Each row of a before or after table is a point. The points were changed in one or more steps. Then noise was added and the rows were shuffled. The steps act on columns, c1 being the first. Name the steps. A step turns or swaps two columns, mirrors them in a line or flattens them onto one, adds a multiple of one to another, or multiplies or shifts one. Angles are multiples of 10 degrees, from the lower column toward the higher: turns from -170 to 170, lines from 10 to 170 but not 90. Use the fewest steps. Two steps may share a column if one is a turn and the other turns, adds or multiplies; they go together, in the order done. Otherwise the lowest column goes first.

Before, 9 rows:
[[ 16  -1]
 [ 24  -9]
 [ 17  -4]
 [ 54 -43]
 [  3 -60]
 [-38 -54]
 [  2 -55]
 [-26  -5]
 [ -4   4]]
After (9 x 2):
[[-37 -33]
 [ 53 -22]
 [ 16  21]
 [  3 -40]
 [  4 -35]
 [ -5  25]
 [ 24  13]
 [-26  14]
 [ 18  18]]
Steps: shift c2 by 20

Before (14 x 4):
[[-13 -24  10  17]
 [ -2   9  13  13]
 [ -8  -8   8   4]
 [-21 -26 -19 -10]
 [  0 -19  11  20]
 [  3  -1  14  19]
 [  4 -14  -6  10]
 [-14   1  13  -9]
 [-12   1   5   5]
 [ -2 -23 -10 -16]
 [ -1  21   8 -18]
 [-24 -26 -49 -18]
 [-29  -9 -10  15]
 [ -8  60  -9  17]]
After:
[[  3  20   7 -18]
 [  2 -24   4  16]
 [  2   2   7 -10]
 [ -7  -9 -19  15]
 [-10 -27 -25  -9]
 [-18 -26 -51 -18]
 [ -4 -24  -9 -17]
 [  1   1   1   4]
 [ -2 -15  -3  10]
 [  4  -2  13  20]
 [ -5  60 -11  18]
 [  3 -20   9  20]
 [  3  10  12  13]
 [  1  -8   4   3]]
Steps: flatten c1 and c3 onto the line at 70 degrees

Before (12 x 6):
[[  0  11   8 -13   9  -3]
 [ 13   1  13  -5  11  -3]
 [-18  24   6   2  -2   7]
 [ 13  22  36   1   1  -9]
 [-20  14  -8  -7 -14   1]
 [ -4   9 -10   8  -3  11]
 [ -1  -2 -11  -4 -15   5]
 [ -3  21   3 -30  14  14]
 [ -2   4  -8   9 -35   7]
 [ -2  20  14 -29   0  -4]
 [ -6   7  16 -29  11  15]
 [ 18  18  16  -5  -1  -4]]
After:
[[  1  27 -13   7  10  -4]
 [ 17   3 -14  -2  11  -3]
 [ -3  11  12  -4 -34   7]
 [ -1  -5   8   8 -15   5]
 [ -5  52 -17  24  14  14]
 [ -5  23  13  -2  -3  11]
 [ -8  18 -29  17  10  14]
 [-24  60  -4  -5  -2   7]
 [ 23  45 -16  -3  -1  -3]
 [ 17  55 -31 -19   1  -9]
 [-26  35   2  10 -14   1]
 [ -2  49 -26  18   0  -4]]
Steps: multiply c1 by 1.3; multiply c2 by 2.5; turn c3 and c4 by -150 degrees

Before (13 x 9):
[[ 11   1   0  -5  -6 -22  11  -4  -8]
 [ 13  -8 -25  -6 -15 -18  -1  28  -7]
 [ -1  16   8 -21  -5  13 -24  21  -5]
 [ -6  16 -23  -2 -10  11  -3  -7  -4]
 [ -7  17  19 -27  25   0 -28  -4 -50]
 [-15 -25   1 -16 -10  -5 -15  24   1]
 [ -8   8 -33 -12 -11 -16   4  17 -34]
 [-14  -6  39 -16 -26  -9 -13  15 -47]
 [ -7  13  -5  15  -9 -21  11  28 -15]
 [ -3 -11 -38  13   9 -55  -6  12 -57]
 [-20  -3  -2 -22  30 -16   6 -32  23]
 [  4  -6   8  -7   6  60  30   4  -1]
 [ -8   3  -9 -16   0 -19  49   0  -5]]
After:
[[ -5   8   8  -7  -4  61  30  -1  -1]
 [  1  -3  38 -16  27  -9 -13 -20 -48]
 [-12 -15  -5  15   4 -20  11 -26 -15]
 [-28   2 -25  -6  17 -18  -1 -13  -7]
 [-13 -17   8 -21  -1  13 -24 -17  -4]
 [ 36  13  -2 -22 -27 -16   6  12  23]
 [  8  -8  19 -28 -29   0 -28  -2 -50]
 [ -5 -12 -33 -12   7 -16   4 -19 -34]
 [ -4  20   1 -16  18  -5 -15 -28   1]
 [  9 -18 -23  -1   4  11  -3   1  -4]
 [ -6  -3   0  -5   5 -21  12  10  -8]
 [  5  -3  -9 -17  -1 -19  49  -5  -6]
 [ -5  14 -38  13  -4 -54  -5 -12 -57]]
Steps: turn c1 and c8 by 140 degrees; turn c2 and c5 by -160 degrees

Before (8 x 11):
[[ 15  13   4 -10  16  -2  -9 -14  14   5   9]
 [  1  -1   5 -21   1   3 -11 -19   2 -10  29]
 [  5   8   3 -27 -11   0   9 -21  29  12   4]
 [ 17  10 -18  -7 -19   2   1 -18  17  -3  -7]
 [ 12  24  14 -11  10   0  11  17  11 -13   8]
 [ 25 -30  -5  13  22  18  12 -20 -36  -4  -8]
 [-18   9  -2  -8  -3  -2   4 -24  10   2  24]
 [  0  16  18 -11   1 -16   4  35   9   1 -13]]
After (8 x 11):
[[  5  16   3  25 -12  -3   9 -21  29  17  10]
 [ 17  20 -18   2 -20   1   1 -18  17  13  10]
 [-18  19  -2  19  -3  -2   3 -24  10 -15 -16]
 [ 25 -59  -5 -15  22  14  12 -20 -35  21   0]
 [  0  32  18   3   2 -17   4  35  10   0  17]
 [ 15  26   4  13  15   1  -9 -14  14  20  -3]
 [  1  -2   5  32   0   6 -10 -19   1  -9 -14]
 [ 12  48  14  14  11  -4  10  16  12  -1  -2]]
Steps: add 1 times c1 to c10; multiply c2 by 2; turn c4 and c11 by -150 degrees; add -0.3 times c7 to c6

Before, 8 rows:
[[-40 -27   7   0   6   4  28 -15 -22 -36   5  -5  18  17]
 [ -3   7   1 -13 -13 -20   9  16  -1  -6  -9   4  25 -19]
 [ 15 -10  14  -8  -6  30 -18  -8 -12  10  -4  10   9  11]
 [ 20   2  22  28  -3  29   0 -17   0  10  19  18 -27 -27]
 [  6  -9  -3  10   5   3  -8 -28  -3  15   7  19  19   2]
 [ -3   4  13   4  11  -8  -9  26  14 -11   3  19  13  37]
 [  2  20  31  29  -5  17  25 -14  -4  -3  39  32  -7  13]
 [ -5 -24   8   7 -30  10  -1 -12 -21  29  -4  15  -6  11]]
After (8 x 14):
[[-41 -26  -5   0  12  -6   5 -24   4  31  27  17   9 -28]
 [ 20   2 -11  28  -5 -34  19  17 -24   9   0 -24 -23  14]
 [ 15 -11  -4  -7 -12 -34  -3  13   4   2 -18  10  -8 -16]
 [  7  -9   4  10  10  -2   7  27   1  17  -8  22 -16  -3]
 [  2  19 -24  29 -10 -27  39   6   9  14  26  -1 -33  -9]
 [ -4 -24  -3   8 -60 -12  -5  32  -1  -4  -2  -3 -15 -24]
 [ -4   7  -8 -13 -26  19  -9 -13 -18 -11   9  25   0   8]
 [ -3   5 -14   3  22   2   3 -23  40 -17  -9  16 -17  -7]]
Steps: turn c3 and c6 by -160 degrees; multiply c5 by 2; swap c7 and c11; turn c8 and c10 by -120 degrees; mirror c9 and c14 in the line at 30 degrees; turn c12 and c13 by -80 degrees

Before (13 x 18):
[[ 23 -47  32 -22  41  -4  13   4   3 -34  35 -53 -15  27  30  51 -28 -29]
 [-24  21 -39  21  -2 -49 -33  10 -16  -1  38   4  17 -36  27   5  10 -41]
 [-28  -9 -38  13  45 -11  33  42 -14 -28  51 -21   7  12  22 -20 -15  25]
 [ 32 -15   5   7  34  10  34  48  -3  17  -2   7  51  33 -27  38 -24   4]
 [ -7  -3 -10 -20  -1 -20  15   4  46  13 -12 -23  12   9  -1 -22   9 -45]
 [ -4 -24  12 -36  23  10  29  18  -7   9  -7  12  43 -12  19   4  40   5]
 [-21 -21   2   8  60  13 -35  19 -14 -48  -8 -22 -18  -7  32 -10   4  11]
 [-36   1  20 -10  57  -8  22 -21 -30  14   9  -7 -18  28  13  38 -18 -29]
 [-26  22  27 -39  17 -33 -22  -5  24  17  37  15   9 -19  29  33  44   9]
 [ -5 -46 -35 -13  26  14 -11  36  33   5  54  -1  41 -32   8  49  27  18]
 [-27 -33 -35 -47   5   2 -15  48 -18  -2   1   5  -3  -7 -43 -24 -28  17]
 [-26 -10 -37  -6   4 -31 -26 -26  13 -11  35  15  45  25 -23 -24  11  -6]
 [ 15  26 -39   7   8 -32  20  16  43 -35 -11  -9  28 -24 -38  47  12  14]]
After (13 x 18):
[[-21  23 -39   7   9  17  20 -30  44 -35 -11 -10  29 -24 -38  47 -17   1]
 [ -8   1 -35 -13  26  38 -10  13  32   5  53  -1  42 -33   8  48  53  16]
 [ 11 -40 -36 -47   5  48 -16   2 -18  -2   2   5  -2  -8 -42 -24  13  29]
 [  1 -47  34 -22  42   4  14  -3   3 -34  35 -53 -15  26  30  52  26 -37]
 [ 15  48  27 -39  17  -6 -23 -32  24  16  37  15   9 -19  29  33   3  24]
 [ 34   7 -11 -20  -1   3  16 -20  46  12 -13 -23  11   9  -1 -21   7 -29]
 [ 10  -8   1   9  60  18 -36  14 -14 -47  -8 -22 -18  -7  32 -10  20  23]
 [ 23   4 -37  -6   5 -27 -24 -32  13 -10  34  13  46  26 -24 -23  15  11]
 [ 45 -15  18  -9  57 -21  21  -9 -30  13  10  -6 -18  28  12  38 -10   1]
 [  6 -19 -37  13  44  44  33 -12 -14 -27  52 -21   7  14  22 -20   0  36]
 [-28 -28   6   7  33  49  35  11  -3  17  -3   7  50  32 -28  37   2 -17]
 [ 45  18 -40  21  -1   9 -33 -49 -15   0  39   5  18 -37  28   5 -12 -16]
 [  1  23  11 -36  24  18  29  11  -6  10  -8  14  44 -12  20   3  41   6]]
Steps: mirror c1 and c18 in the line at 110 degrees; turn c2 and c17 by -60 degrees; swap c6 and c8

Before, 12 rows:
[[  6   3  -2  10  -1  -3   4  20  -1 -10   4  -4  -2  -4  -1   3  -8  10
    2   4   0  -2   6  18]
 [ -1   5  -3   2 -16  -1  -7  12  -6   3   3  -7   6 -11   0   1  -6  -4
   -5   4  -9  -1  16  -4]
 [-21  -6   3  -5   6  -2   1   6 -13  10 -12  15   0  -4  -1 -14  -7   7
   -7  -4   1   6 -10  -7]
 [  3  -2   1  15 -15 -20   0   8  -7  -9   8  -3   7 -16  11   2 -10  -5
    1   5   2   7   1   9]
 [ -2 -13  -4 -10  10  -7   8   7 -19   9 -17   5   4 -13   3  -6  14  15
  -11 -13  11  -2  -7 -11]
 [-13  -6  -2  -9  -8   2  11  -3  -8   7 -17   3   3 -14 -10  -6  13   9
  -11  10   2   4 -12   0]
 [  8   4 -13   6 -10 -23   3   5   1  -2  -9   2 -12  -1  10  -2  -8   0
    6   4  -5   5  11   3]
 [ -4 -10  14 -12   2  -1  15  -1  -3   3 -10  -9   7   3 -10 -12   6   4
  -17 -11  -7   6 -12  -9]
 [ -3  15   3   2 -23 -18 -11   6 -11  -3   7 -20   3  -1  -4  11 -30   4
   30   5  -2  -4   4   7]
 [ -1 -10  11   9   9  -2  13   2 -11   4 -16  -1  -1 -11  -2 -11  -2   7
   -1   5  -2 -12  -6 -14]
 [  3  13   5  19 -12 -13 -25   0  -4 -12 -11 -25  -3 -10  -6  -1 -35   8
   15  -4   0  -3   9  13]
 [  5   4   0   4 -16 -20  -5  13   9   7  -2  -4  -8 -16   6  11 -24  -2
    3  -2  -7  -9   0  13]]
After, 12 rows:
[[ -4 -11  14 -12   2  -1  15  -3  -3   2 -10  -9  -9 -12 -10 -12   6   4
   24 -10  -7   6  10  -9]
 [ -3  15   3   2 -23 -18 -10  19 -11  -4   7 -20  -2  18  -4  11 -31   4
  -46   5  -2  -4  -4   7]
 [  7   3  -2  10  -1  -3   4  59  -1 -10   4  -4   4   5  -2   3  -7  11
   -1   4   0  -3  -5  18]
 [-21  -6   3  -5   6  -2   1  18 -13  10 -12  15  -1  -1  -2 -14  -7   7
   12  -4   1   6   9  -6]
 [  5   4   0   4 -16 -20  -5  39  10   7  -3  -4   8  16   6  11 -24  -2
    1  -2  -7  -9   1  13]
 [  8   4 -13   6 -10 -22   3  15   1  -2  -9   2  14   4  10  -3  -8   0
   -8   4  -5   5  -8   3]
 [-13  -5  -2  -8  -8   2  11  -9  -8   7 -17   3  -5   7 -10  -6  13   8
   22  10   2   5  12   0]
 [ -2 -13  -4 -10  10  -7   8  21 -19  10 -17   5  -5   7   3  -6  14  15
   21 -13  11  -2   6 -11]
 [ -1   5  -3   3 -16  -1  -7  36  -6   3   3  -7  -3   8   0   1  -6  -4
   11   4  -9   0 -16  -4]
 [ -1 -10  11   9   9  -3  13   6 -11   4 -16  -1   0   9  -2 -11  -3   7
    5   5  -1 -12   6 -14]
 [  3  13   5  19 -12 -13 -25   1  -4 -12 -11 -25   4  18  -5  -1 -35   8
  -19  -4   0  -3  -8  13]
 [  3  -2   1  15 -16 -20   0  24  -7  -9   9  -3  -7  16  11   2  -9  -5
    4   5   2   6  -2   9]]
Steps: multiply c8 by 3; turn c13 and c23 by -170 degrees; multiply c19 by 1.6; turn c14 and c19 by -160 degrees
